Rows are points. Any point is a mix of the corners, with weights that add up to 1. It lies inside the corners' shape when no weight is negative. Is each point inside? If not, which corners have a negative weight?
In the rows, 128 means zero.

Corners:
(1): [109  83 184]
(2): [118 101  99]
(3): [206 206  72]
(4): [ 80 118 129]
Points:
[116  97 152] => inside
[112 143 124] => outside (2)
[ 91  73 179] => outside (3)
[104 122 117] => inside

Corners:
(1): [110 137 153 183 130 155 176 201 104]
(2): [ 91 142  81 138 211 103 138 125 104]
(3): [100 165 152 163 116 151 119 132 107]
(4): [114  51 131 147 136 105 135 120 102]
(5): [ 51 142 172  17 122  58 228 125 160]
(6): [ 73 176  97  98 141  38 155 144 114]
(7): [204 133 156 127 153  36  99 122 102]
(8): [208 165  93 152 145 162 115 154 158]
(9): [214 165 133 179 117 106 164 116 180]
(10): [ 98 140 153 150 163 156 184 196 225]
Points:
[144 128 177 122 141  87 155 111 174] => outside (1, 6, 8)
[110 147 110 152 158  64 116 108  59] => outside (5, 8, 10)
[186 131 118 189 158 169 102 163 123] => outside (5, 6, 9)
[117 130 163  84 122  76 191 143 160] => outside (2, 3)
[ 71 116 147 122 142 107 153 147 111] => outside (8, 9)
[116 120 135 132 137 110 156 145 126] => inside

Corners:
(1): [116 161 160 138  70  40 122 123  83 121 114 105 167 100  89 157 110 112
  91 174]
(2): [124 102  87 119 132 198 131 145 156  85 140 116 164  91 124 106 154  69
 141 118]
(3): [174 114  41 132 119 168  80 151 165 113 104 173 160 190 109 112 113 121
  38 170]
(4): [125  96 116 128 142 105 151 150 153 132 123  51 156 110 172 137 174 130
  41 162]
(5): [180 191 155  85 115 188 117  47 111 142 117 182 127  91 175 154 170 119
 140 121]
(6): [127 165 121 107 130  66 111  61 137 125 148 198 159 145 166 102 100  69
  58 145]
(7): [ 98  98 125 114 173  51 133 136 109 164 157  53 193 185 134 152 104 131
 130 209]
(8): [ 65  94  89 133 118 101 249 129 154 117 124 157 111 114  91 107  52  63
 175  96]
(9): [111 143 125 176 100 110  45  49  78 109 137 119  97 127  78 204 221 187
 138 134]
(10): [222 137 148 127  48  93 114  94 198 168  90 123  61 148  84  80  89 171
 145 130]
(11): [139 147  79 141 127 139 121 150 105 132 135 161 119 188 209 115 168 147
 174 148]
(12): [126  83 235 134 136  60 175 171  99 170 156 122 100 110 100 128  53 137
  92 154]
(13): [118 136 189 141 171 112 139 133 208 129  89 206 111 180 145 128 131 116
 170 182]
(14): [163 116 143 137  35 124 173 111 136  94 152  94 151 133 123  50  89 147
  55 144]
(15): [159 113 131 166 219 146 174 143  94 106 142  44 134 181 110 150  92 109
 149 118]
(16): [182 131 139 152 152 124 133  10  87 122  82 167  81 152 157  41 234 166
 236 104]
(17): [161 118 141 104 117 106 181 152 128 143 154 146 213 152 142 113 153  87
  75  95]
(18): [167 124 135 139 158  76 169 132 134 152 162 112 111  88  42  95 155 119
  75 192]
(19): [145 132  68 175 186 126 128 116 127 174 156 162 155  89 119  99  67 135
 109 140]
(20): [104 170 159  76 118 100 117 117 120 110 128 144 119 152 146 110 107 206
 149 118]
(21): [108 132  95 165  55 169 127  84 147 144  88 107  87 136  44  82 208 114
 124 113]
Points:
[136 119 156 133 129 103 146 132 122 140 134 135 121 137 129 117 114 133
 120 146] => inside
[149 126 117 146 116 129 133 113 123 136 124 151 141 159 132 114 132 112
 137 127] => outside (4, 18, 20)
[139 130 142 140 106 100 139  91 124 145 132 155 120 119 104 115 137 114
 137 140] => outside (3, 4, 15, 20)
[123 141 136  95 117  61 151  99  98 123 126 150 138 161 162 141 109 118
 131 116] => outside (2, 13, 14, 18, 19, 21)

Corners:
(1): [160 114 114 111 127 147 129 119 114 147 139 153 105 172 107 115 140 111
  94 137]
(2): [151 112 132 162 171 114 125 147 132 143  69 127 145 128 174 118 145 145
 207 113]
(3): [149 146 115  84 118 142 137 131 143 114 137 125 104 116 131 110 114 119
 140 136]
(4): [132 138 108 108 112 154 131 134 111 144 134 118 153 144 141 173 124 146
 119 157]
(5): [121 138 185 157 124 144 138 136 123 157 124 117 144 136 124 159 133 142
 148 162]
(6): [152 100 108 129 138 131 133 124 109 139 129 173 126 142 120 113 112 119
 139  77]
(7): [153 132 108 141 146 151 148 118 149 141 103 137 104 116 155 141 113 120
 117 131]
(8): [109 138 149 152 123  78 128 126 118 156 102 132 151 143 161 106 127 136
 134 136]
(9): [148 128 162 148 135 115 117 168 121  30  91 142 121 129 135 114 122  93
 188 150]
(10): [147 135 101 137 120  92 149 124 124 144 129 112 116 173 111 127 128 132
 127 156]
(11): [138 152 108 106 129 134 127 128 138 133 152 192  94 128 149 146 152   7
 115 120]
(12): [152  95 101 102 139 102 136 127 130 138 123 131 128 138 120 114 122  98
 113 111]
(13): [ 73  88 126 132 123 134 103 142 114 128 131 161 113 126 116 146 146 115
 137 139]
(14): [115 107 120 152 134 133 141 144 109 156 141 106 119 129 178 118 125 156
 126 111]
(15): [114 137 120 145 146 136 131 175 134 127 135 121 124 135 168 113 117 122
 155 151]
(16): [101  97  96 135 106 150 136  97 155  92 136 125 142 113 127 118 117 147
  95 120]
(17): [150 152 100 120 110 151 144 158 127 152 130 146 104 117 123 140 131  94
  96 124]
(18): [133 129 100 145 161 147 118 104 127 119 144 119 121 103 124 116 107 141
 107 118]
(19): [147 111 142 168 130  94  88 157 134 157 117 121 138 135 153 149 118 146
 174 125]
(20): [148 107 129 144 126 104 114 127 137  82 134 187 131 116 122 138 141 138
 134 146]
(21): [132 138 169 144 140 147 131 156 129 150 126 133 124 134 132 169 129 161
 111 101]
Points:
[131 117 128 138 134 128 128 136 125 129 123 130 127 136 136 127 123 138
 137 130] => outside (11, 17)
[129 129 122 133 130 126 131 133 130 146 126 130 125 132 143 132 130 126
 126 134] => outside (6, 9)
[133 123 113 126 130 131 134 133 126 125 129 142 119 136 133 126 129 120
 124 132] => outside (5, 19)
[136 127 121 125 130 132 133 131 129 125 130 146 120 131 133 129 130 112
 126 129] => outside (19)
[134 107 113 138 137 109 121 143 111 158 132 142 134 146 132 127 128 148
 131 117] => outside (3, 5, 7, 9, 11, 16)

Corners:
(1): [197  98  98 189 144  78 101 117 116 174 159 139 115 168 140 147 106  99
 115 151]
(2): [201  79 170 169 167 169 170 109  88 105 143 147 164 124 127 100 116 160
  64 198]
(3): [ 39 165 138 134 117  98 109 117 163 140  68  67 134 180 185 138 192 161
 117 119]
(4): [ 47 165 143 157 183  68 189 193 189 145  87 149 182 146 132 111 152 226
  89  96]
(5): [143 174 124 123 112  20 145  77 137  96 107  90 100 162 102  86  86  84
 169 153]
(6): [187 150 121 121 129 110 138 119 175 160 153 145 126 141 111 183 120 169
  95 113]
(7): [126 105  96 104  76 107 134 167 133  75 138 118 105 166 186  77 195 115
  82 151]
(8): [134 138 125 165  39  99  76 163 158 101  91  78 114 102 208 129 169  94
 140 103]
(9): [113 121 179 191 178  49 130 119  83 167 149 166 126 155  60  92  61 170
  86 196]
(10): [115  89 180 153 146 164 170 153 144 184 100 197 175 161  99 102 101  78
 143 178]
(11): [185 105 111 109  52  89  57 176  96 156  84 104 119 157 234  82 123  60
 152 207]
(12): [178  99 159 202  73 151  61 158 197  83 134  77 151  66  84 204 169 150
 175 141]
(13): [125  80 164 197  89  55  71  98 102  95  57  97 115 149 104 171  77 175
 164 145]
(14): [ 79  82  98 157  60  90  54 124 174  89  71 120 112  90 155 140 182 112
 104 215]
(15): [ 33 111 160 128 145 164 172 214 191 157  95 132 105 106 208 134 207 196
  74 128]
(16): [200 193  85 151  94 143  73 105 164 139 101 170  89 134 172 142 100  67
 217 171]
(17): [168 175 157  39 168 121 153  99 186  89 159 215 204 111  92 129 161  87
 164 185]
(18): [111 146 139 127 131 199  59 209 196  93 148 122 131  84 178 163 182  73
  84 145]
(19): [ 44 129 120 152  67  58 166 162 206 128 155 125 158  76 146 167  89 211
 119 117]
(20): [ 54 155  97  60  77 203 166 227 181  71 105 107 173  58 230 140 227  96
  68 128]
(21): [ 94  84 126 124 128 154 115 137 166 134 140 164 140 125  87  98 139  91
 176 116]
Points:
[142 149 115 140 101 122 106 134 160 121 111 137 120 124 155 135 132 106
 152 156] => inside
[136 137 110 107  88 150 109 171 157  83 130 139 144  90 177 129 156 108
 101 154] => outside (1, 3, 5, 10, 12, 15)
[ 93 116 136 158 105 130 124 153 170 120 114 129 133 114 138 146 143 159
 112 135] => outside (1, 5, 11, 17)
[107 117 148 162 130 143 116 155 164 113 111 117 130 121 120 142 160 151
 108 144] => outside (1, 8, 11, 17, 19)
[122 133 123 136 105 107 117 145 157 112 123 120 128 121 152 131 145 131
 116 144] => outside (10)
[126 129 139 141 119 117 116 143 157 132 114 134 140 124 145 136 136 126
 130 155] => outside (7)
[131 126 148 164 135  97 121 132 155 119 138 115 134 134 114 141 136 157
 120 121] => outside (10, 11, 14, 16, 20)
